Every row gives one point. The ring and each string are closed loops that go straight from each point to the next, and from the last back to the first. Before rounding, they use only three directions, however many columns there are. How many times does the string pass through the ring? Passing back the other way cancels.

Ring (10 x 4):
[[ 32 -14   0 -40]
 [ 21  26   9 -47]
 [  3  46  16 -35]
 [ -7  43  12 -23]
 [-14  20   0  -8]
 [-15 -11  -9   8]
 [-10 -38  -6  21]
 [  1 -50   3  22]
 [ 18 -48   4   0]
 [ 29 -34   0 -24]]
String (26 x 4):
[[ 11 -22   1 -10]
 [ 11 -15  22   0]
 [ 32 -34  17 -17]
 [ 45 -39 -12 -48]
 [ 38  -9  10 -44]
 [ 30  12  20 -41]
 [ 35  21   9 -61]
 [ 29  14  -9 -61]
 [ 18   1 -13 -42]
 [ 19  12 -17 -52]
 [ 11  33  -6 -50]
 [  9  -4 -10 -25]
 [ -3  21  18 -10]
 [-19  54  30  -4]
 [-29  56  17  -2]
 [-25  31  12   6]
 [-28   5 -20   6]
 [-12 -23 -32  -3]
 [ -4 -28 -24  -3]
 [ -3 -49 -38  -1]
 [  4 -30 -16  -6]
 [ -6 -19  15  18]
 [ -9 -34  24  37]
 [ -4 -60  22  46]
 [ 16 -80 -13  13]
 [ 16 -44 -13 -11]]
Times through: 3
String (13 x 4):
[[ 47  -9  -9 -67]
 [ 33 -11 -25 -60]
 [ 25   0 -22 -55]
 [ 17  38  -4 -58]
 [ -4  83  35 -37]
 [-12  76  48 -15]
 [ -3  36  26 -15]
 [ 10  -4  -9 -27]
 [ 21   2 -20 -51]
 [ 35  18  -9 -71]
 [ 34  11  12 -52]
 [ 22   4  22 -26]
 [ 44 -11   4 -54]]
Times through: 1

Ring (9 x 9):
[[ 13  25  31   8  17  42   7  29  16]
 [  4  22  37  25  29  37  -2  54   3]
 [-16  14  34  39  33  23 -17  59 -19]
 [-43   2  16  38  21   9 -33  23 -38]
 [-52  -2   0  23   5   2 -36 -20 -42]
 [-37   5  -8  -3  -9  -3 -28 -56 -30]
 [  4  23  -2 -31 -16   4  -4 -67   0]
 [ 21  30   8 -33 -12  21   9 -49  19]
 [ 21  28  19 -17   0  38  13 -14  24]]
String:
[[ 37  36  37  -6  17  37  17  27  27]
 [ 14  26  29   3  15  28   3  19   9]
 [-16  12  15  11   8  34  -7   1  -2]
 [-14  12  26  24  18  51  -2  32   5]
 [ 21  28  53  32  40  52  10  90  17]
 [  5  21  43  33  34  50   3  73   9]
 [-17  12  25  25  18  43  -6  31  -1]
 [-16  13  17  14  11  31  -9   7  -5]
 [ 17  28  33   7  21  20   0  29   3]
 [ 32  34  45  11  30  34  10  57  16]
 [ 29  33  38   4  23  30   9  38  15]
 [ -6  18  17   4   8  24  -6  -2  -2]
 [ -1  19  17   1   6  30  -2  -4   4]
 [ 40  39  32 -15  12  22  13  10  20]
 [ 51  42  25 -35  -2  34  26 -19  40]
 [ 34  34  11 -40 -14  33  21 -48  35]
 [ -9  15  -4 -23 -19  34   2 -64  13]
 [-22  10   0  -6  -9  27  -9 -42  -3]
 [-12  14 -10 -30 -25  24  -2 -81   7]
 [ 19  29  -5 -51 -26   7   7 -91  16]
 [-27   7 -13 -19 -22  23 -10 -77  -3]
 [-18  12   5  -2  -3  20 -11 -30  -7]
 [-24   9  -5 -11 -14  22 -11 -57  -6]
 [ 10  25  -9 -48 -28   9   3 -95  12]
 [ 59  48   9 -66 -19  -5  19 -76  28]
 [ 47  43  17 -43  -6   4  14 -42  21]
 [ 18  29  17 -17   1  14   2 -21   8]
 [-10  15   9  -4  -1  24  -6 -24  -1]
 [ -7  15   3 -15 -11  39   3 -43  14]
 [  9  22  10 -19  -9  49  14 -32  28]
 [ 43  38  32 -18   8  45  25   9  38]]
Times through: 1
